Each row is a point. Each copy is the shape, with its points in the same order, turned, moved and blurred by noise. Is it also mirrored, or only turned?

Shape (7 x 3):
[[  -8   50  -19]
 [  28   -2   -1]
 [ -39  -26  -23]
 [ -38   -4   -2]
 [ -13   17 -100]
 [  41   10   -2]
 [ -58  -23   -1]]
Copy 1:
[[ -14   49  -17]
 [  15  -14    4]
 [ -54  -17  -22]
 [ -49   -8    1]
 [ -24   20 -101]
 [  29    2    4]
 [ -74  -19    0]]
Copy 1 is: only turned
Copy 2:
[[  40   12  -33]
 [ -13   29   14]
 [ -27  -32  -33]
 [  11  -31  -13]
 [  -5   11 -100]
 [  -3   45   -2]
 [  -7  -52  -10]]
Copy 2 is: mirrored
Copy 3:
[[-16  46 -14]
 [ 21  -8  -6]
 [ -6  14  58]
 [-25  11  36]
 [ 41  87  38]
 [ 23  -5 -23]
 [-37   5  62]]
Copy 3 is: mirrored

Shape, 12 rows:
[[-25  33 -44  21  20 -31]
 [-64  18 -66  42   3 -16]
 [-41  31 -38  22   6 -58]
 [ 12 -16  28  18  15   3]
 [  2  46 -35  37   6 -47]
 [-12  73 -45  59  12  14]
 [ -9 -30  30  17  -5  -2]
 [-39   5  55   0  10 -23]
 [-38 -70  35 -67  54  29]
 [-35  28  -7   7 -18 -18]
 [-28 -47   8 -65 -13   2]
 [ -2 -19  28  35   8 -19]]
Copy 1, 12 rows:
[[  7  45 -40   2  15  13]
 [ -4  56 -62   5 -12  51]
 [ 15  68 -42   3  -3   3]
 [ 16 -11  37   9  -6  21]
 [ 12  40 -40  30  17 -16]
 [-34  30 -47  63  27  26]
 [ 21   1  36  -1 -35  29]
 [  0  49  56 -11 -15  16]
 [ 10 -10  71 -97   6  69]
 [-24  45  -7  -1 -20   6]
 [-10  -6  24 -87 -38  18]
 [ 34   7  34  12 -23  20]]
Copy 1 is: mirrored
Copy 2 (12 x 6):
[[ -5   6 -55 -51  -2   2]
 [-40 -25 -85 -29 -16  11]
 [-12  -8 -59 -68 -13 -18]
 [ 25 -34  32 -14 -12  21]
 [ 21   4 -51 -59 -19  -6]
 [ 19  19 -67 -36 -20  59]
 [  6 -53  22 -15 -27   9]
 [-13 -40  41 -69 -17  11]
 [-56 -40  83  14  48  -5]
 [-23  -3 -14 -55 -39   8]
 [-55 -22  58   4 -16 -34]
 [ 22 -52  16 -35 -22   5]]
Copy 2 is: mirrored
Copy 3:
[[ 12 -22  15  43 -48 -10]
 [ -1 -41  -2  64 -78   7]
 [ -9 -24  23  43 -66 -30]
 [-25 -21  17   4  34  17]
 [ -3   7  -4  46 -33 -40]
 [  5  32 -23  66 -45  25]
 [-47 -48  15   0  15  16]
 [-52 -22  67  -7 -10  13]
 [ 12 -91  79 -57  13  60]
 [-35 -10  13   5 -47  -8]
 [-13 -78  29 -64 -20  12]
 [-43 -35  20  19  18  -5]]
Copy 3 is: mirrored
Copy 4, 12 rows:
[[-17  37 -36  11  29 -17]
 [-50  27 -65  30  11   1]
 [-34  36 -37  17  18 -44]
 [  0 -18  44  20  16   4]
 [  4  49 -26  38  25 -33]
 [ -8  73 -29  52  35  33]
 [-17 -29  38  18  -7  -3]
 [-52   6  54   1   8 -26]
 [-40 -70  51 -82  22  17]
 [-29  35  -1  10 -17 -13]
 [-18 -39  18 -61 -35 -10]
 [-15 -20  34  37  13 -17]]
Copy 4 is: only turned

Shape:
[[ 16 -11  31 -57 -23  20  -7  -8]
 [-24  32  84 -21 -24 -12  75  17]
 [  7 -16 -27  15  48  28   7   6]
 [-53  38  56   3  58 -43  12  54]
 [  4 -30   4 -54  -3  19  -3  -1]
 [ 13 -23   6 -72   1  56 -15 -37]
 [-66  23  60 -38 -24 -23  81  50]
 [  2 -42   2 -51 -20 -15  -5 -22]
 [-22  76 -18  21  35 -11   6 -11]
 [-18  -9   3 -14  41  15  18 -58]
 [-31  -4  40 -11 -37  15  -6 -10]
 [ 38  -3  -8   8  38  10  -4 -43]
 [ 25 -22 -17 -58   7   3 -22 -18]]
Copy 1 (13 x 8):
[[  6 -26   0 -64  -5  30   6 -22]
 [-63 -22  45 -41   6   4  89   8]
 [ 27  19 -49   9  33  16  17  19]
 [-40  15  60  -3  68 -16  27  67]
 [ 10 -27 -26 -49  20  30  -3 -10]
 [ 21  -3 -31 -62   5  68  -6 -40]
 [-99 -47  29 -43  34   5  71  37]
 [ -4 -33 -20 -45  15   3 -20 -35]
 [-34  76  -7   8  -4  -6   9  39]
 [-13  35 -28   1  37  27  15 -41]
 [-25 -31  18  -7 -17  37   8  -9]
 [ 37  40 -30  -3   9  -4  10 -27]
 [ 26  -1 -33 -55  11  10 -27 -23]]
Copy 1 is: only turned
Copy 2 (13 x 8):
[[ -4 -19  28 -49   9  13 -30 -59]
 [-18  -4 110 -28 -34 -23   7   2]
 [ 15  22 -19 -10  31  51  18   5]
 [ 20  40  65 -13  19 -29 -25  70]
 [  5  -9  -3 -57  11  12 -17 -51]
 [ -2  22   2 -50  17  45 -29 -87]
 [-32   6  84 -70 -37 -34  -6  34]
 [ 11 -13 -17 -33 -11  -6 -24 -56]
 [-50  61   7  34  19  16  -6  28]
 [ 14  56  -4  -2 -19  38  10 -34]
 [ -9 -20  32 -14 -33  30 -42 -28]
 [ 16  24 -24  26  35  29  19 -40]
 [  4  -2 -26 -34  29   9 -23 -67]]
Copy 2 is: mirrored
Copy 3, 13 rows:
[[ -11   -6  -20  -39  -36    2   -6  -38]
 [ -68   35    1    1   -7  -76   42  -34]
 [  -1   -9  -30   21   47   44    0    8]
 [ -86   12    5   -6   63  -61  -23   34]
 [ -20  -24  -37  -26  -15   20   -8  -31]
 [  -2  -18  -14  -56  -19   51    4  -51]
 [-121   15  -22    7   -9  -66   38  -15]
 [ -13  -57  -31  -17  -26   -4  -11  -36]
 [ -23  -10   37    0   34   -1   32   68]
 [ -10  -43   19  -12   43   25   24  -31]
 [ -43   -5   23    5  -34   -3  -10  -30]
 [  43  -24    0   -3   37   19    8   -5]
 [   7  -43  -37  -42  -11   22  -13  -11]]
Copy 3 is: mirrored

Shape, 14 rows:
[[   2   21  -27   -7  -32    9   11 -105    2  -66   -1]
 [  -3 -101   18   49  -17   23    4   21  -21  -46    6]
 [ -25    8  -76   -3  -22  -17   -5    9  -23  -79  -33]
 [  -9   -4    3    1   14   92   15   13  -14  -28  -32]
 [  -8    9  -13  -25  -22  -26   18   14   28    9 -111]
 [ -40   21   11  -21    3  -27   22    1  -16   36    6]
 [ -37  -16    1  103   -6   65   -1  -53    2  -29  -15]
 [  26   19    3   16  -31   11   17   28   14   30   -9]
 [   9   31   -7  -17   37  -18  -10  -25   -4   27  -46]
 [ -25    2    7  -19    5  -30  -51   24   10  -41   12]
 [  -7    3  -60   -9  -19  -16   11   18   45   12  -38]
 [ -42  -41   17   22  -13   25  -17    1  -17   -3   -5]
 [   8  -14    5   -6  -18   26  -64   22   -9   38    7]
 [  34  -95  -18  -21  -35    5   23   25   42  -25    8]]
Copy 1 (14 x 11):
[[  -5   14  -29  -40  -73   17   52  -85   22  -47  -19]
 [ -15 -121   10   24  -45   32  -14    0  -20  -41   33]
 [ -59   -1  -50  -27  -39   25   -8   11   -9  -63  -51]
 [ -17  -40   18  -10   11   96    3  -21  -17    5  -27]
 [ -37  -20   23  -18   15  -38    8   14    4   16  -99]
 [ -40   24   20   -5   -3  -28    5   -8  -31   31   25]
 [ -30  -46    6   70  -36   62  -10  -94   11  -33  -12]
 [   1   -9    6   31  -16   18    9   19   11   38  -18]
 [   4   13  -14  -11   37  -25   -3  -38   -8   17  -32]
 [ -12   -1   14  -23    4  -12  -26   20   16  -50   24]
 [ -49  -17  -31   -1    3  -13   15   19   35   15  -41]
 [ -35  -58   23    1  -24   20  -31  -31  -12   -9   24]
 [  15  -25    7  -11  -11   20  -71   -3   24   32   22]
 [ -13 -112  -19  -29  -27    5   37   40   36   -1   18]]
Copy 1 is: only turned
Copy 2, 14 rows:
[[  9  14 -35 -27   5  13  -2 -98  18 -76   2]
 [-26 -72  39  31  50  57 -16  24  15 -53  -7]
 [-24   0 -79 -23   2   4 -38  19  -1 -70 -11]
 [  7  22  16 -34  29  85 -15  10  -9 -14 -43]
 [-17   1 -10 -52 -41 -37  16  26  29 -12 -88]
 [-46  23   6 -15   5 -21  25  -7 -17  31   9]
 [-30   3   0  54  48  76 -27 -64  13 -31 -69]
 [ 14  14   9  23 -24  18  34  20  18  13 -20]
 [ 15  29   0 -28   8 -43 -13 -18  -6  23 -37]
 [-33  25  13  -7   4 -21 -52  23  30 -28  33]
 [ -9  -2 -51 -21 -14 -10   8  22  54  12 -33]
 [-50 -22  31   6  16  38 -25  -5   2  -4 -13]
 [  5  -9  33  12 -31  25 -44  11   9  39  12]
 [ 12 -71  13 -21  15  32  22  38  77 -32  19]]
Copy 2 is: only turned

Shape (16 x 12):
[[  2 -10 -32  -9  -9  32 -23  -8  15 -51  37 -55]
 [ 32  -6  28  28  35 -12 -24  53  51 -16 -26  44]
 [-43 -19  -7  32 -41 -24  15  56  19 -15 -19  26]
 [  5 -25  24  58   2 -21  39  25  35  -9 -13  -2]
 [-32 -18 -26 -53  15  41  11 -37 -15 -18  23  13]
 [-11  -6  12 -38 -25  38  27 -63  -9 -68  33   7]
 [-12  30  -1 -61  -1  33   0 -59   9 -94 -18   6]
 [ 10 -20 -20 -39  -5  -7  37 -15 -11 -48  44  31]
 [ 48  49  11 -39 -21 -15  -1 -33 -30  10  23 -55]
 [ 54 -29  75 -33 -50  20 -17 -30   2  36   1 -40]
 [  6 -12 -37  36   7  36  45  50  -9 -27 -34  15]
 [  3 -38  11  22  18 -17  11  47 -34 -73 -18  23]
 [ 41  -8  56 -76 -49  -4 -67 -69  -5  17 -16 -57]
 [-20 -11  18 101   8  -8 -19  32  -8   3 -12  23]
 [  9 -54 -31  50   5 -41  37  -4   1   8 -25  -6]
 [-25 -21  45  28  32 -23  18  49  12   3 -22 -23]]
Copy 1:
[[ 11  -3 -33   8 -15   0 -53  53  49 -23 -22 -49]
 [ 33  11  13  25  59 -27  32  35  -8  23 -22  36]
 [-26  -6  21  58 -17  -8  12  15  -1 -24  10  38]
 [ 21 -29  14  58  10 -24  47  -3  38 -12 -12   4]
 [-24 -28 -19 -47   2  46 -58   6  25 -27 -18 -13]
 [ 25 -21  -1 -40  -2  26 -68  -5  43 -90 -25 -22]
 [ -6  20  -1 -37  43   7 -75   8  39 -93 -59 -15]
 [ 13 -38 -38 -42  -4   3 -23   6  13 -58 -13   2]
 [ 13  37  -9 -45 -30 -35 -32 -21   5 -21 -27 -87]
 [ 66  -1  83 -51 -44 -27 -22  -6  24  13 -22 -60]
 [ -1  -9 -25  45   1  51  42  24   2 -19 -40   9]
 [ 16 -56  -3  50  33   1   2  35 -39 -47 -39   2]
 [ 27  23  75 -77 -38 -59 -78   3  17   9 -61 -65]
 [ 28 -13   4  93  29   4  -6 -16 -14  25  -5   8]
 [ -3 -57 -24  45 -17  -8  24 -19  26  20 -57  -1]
 [-17 -30  44  45  38 -16  36  14  10   5   3 -31]]
Copy 1 is: only turned
Copy 2, 16 rows:
[[-28 -18  -7 -46 -16  44 -13   8   8 -14  45 -37]
 [-33  42  48  33 -10 -20   4  25  71 -15 -31  10]
 [ 30  27  -4   2   4  17  15  65  82   6  16  36]
 [ 29  31  14  22 -19 -13  51  31  61 -25   8 -16]
 [-20 -22 -19 -26  46  33  11 -28 -18   2  30  32]
 [ 15  17 -14 -40   2  47  -6 -50 -28 -36  38  32]
 [  3  40   1 -67  26  53 -34 -43 -30 -20 -15  17]
 [-20   3 -33 -41   3   7  23 -15  10 -48  29  53]
 [-15  14 -35 -55 -58 -42  -3 -15 -39  36  22 -11]
 [ 35 -32  36  -6 -85 -36  -7 -39 -10  38  28   9]
 [-10   8  -2   7   1  45  62  68  22 -18 -26  13]
 [ -2  26  34 -12   9  -4  15  74  15 -63   6  38]
 [ 32 -37  24 -49 -55 -50 -74 -53 -29  53  15   0]
 [ 12  37   6  78   1  -7   6  77  37 -11  24  -8]
 [ 36 -24 -30  15   5 -34  48  45  44 -34  -5 -16]
 [ 14  30  56   2  11 -32  49  47  43  12  24 -12]]
Copy 2 is: mirrored
Copy 3, 16 rows:
[[   5   -7    5   -2   -1   -3  -11   19   70  -42   26  -64]
 [  29    2   25   47   41   -5  -28   -1   16    1  -72   27]
 [ -33   -2   14   37  -35   31    8   46   -1    3  -41   17]
 [   3   24   32   25   13   18   50    7    9    7  -48    3]
 [ -32   -9  -68  -24   18   -3   -5    4   31  -60   26   -9]
 [ -14   21  -31  -53  -23   -8    4  -22   32  -92   18  -12]
 [ -36   40  -34  -50  -12  -45  -47  -11   52  -88  -20  -21]
 [  15   -2  -36  -19   -9  -26   23   27   21  -70    9   17]
 [  28   24    0  -87   13  -41  -12   17   16   18   38  -37]
 [  34  -38   22 -100   20   20   -4  -42   -7   13  -13  -36]
 [   2   43  -33   47   10   32    8   45  -12  -24  -43  -35]
 [  -8    5   22   47    9  -28    5   30  -39  -59  -35  -13]
 [   5  -53   11 -121    3  -41  -43  -48   19   14    0  -51]
 [  -7   24   30   80   -1   19    5  -19  -21   29   -7   -1]
 [  -2    2  -17   33   -2  -18   79   13    0   23  -34  -26]
 [ -35    5   44   20   56   10   22   19   -5    9  -33    4]]
Copy 3 is: only turned
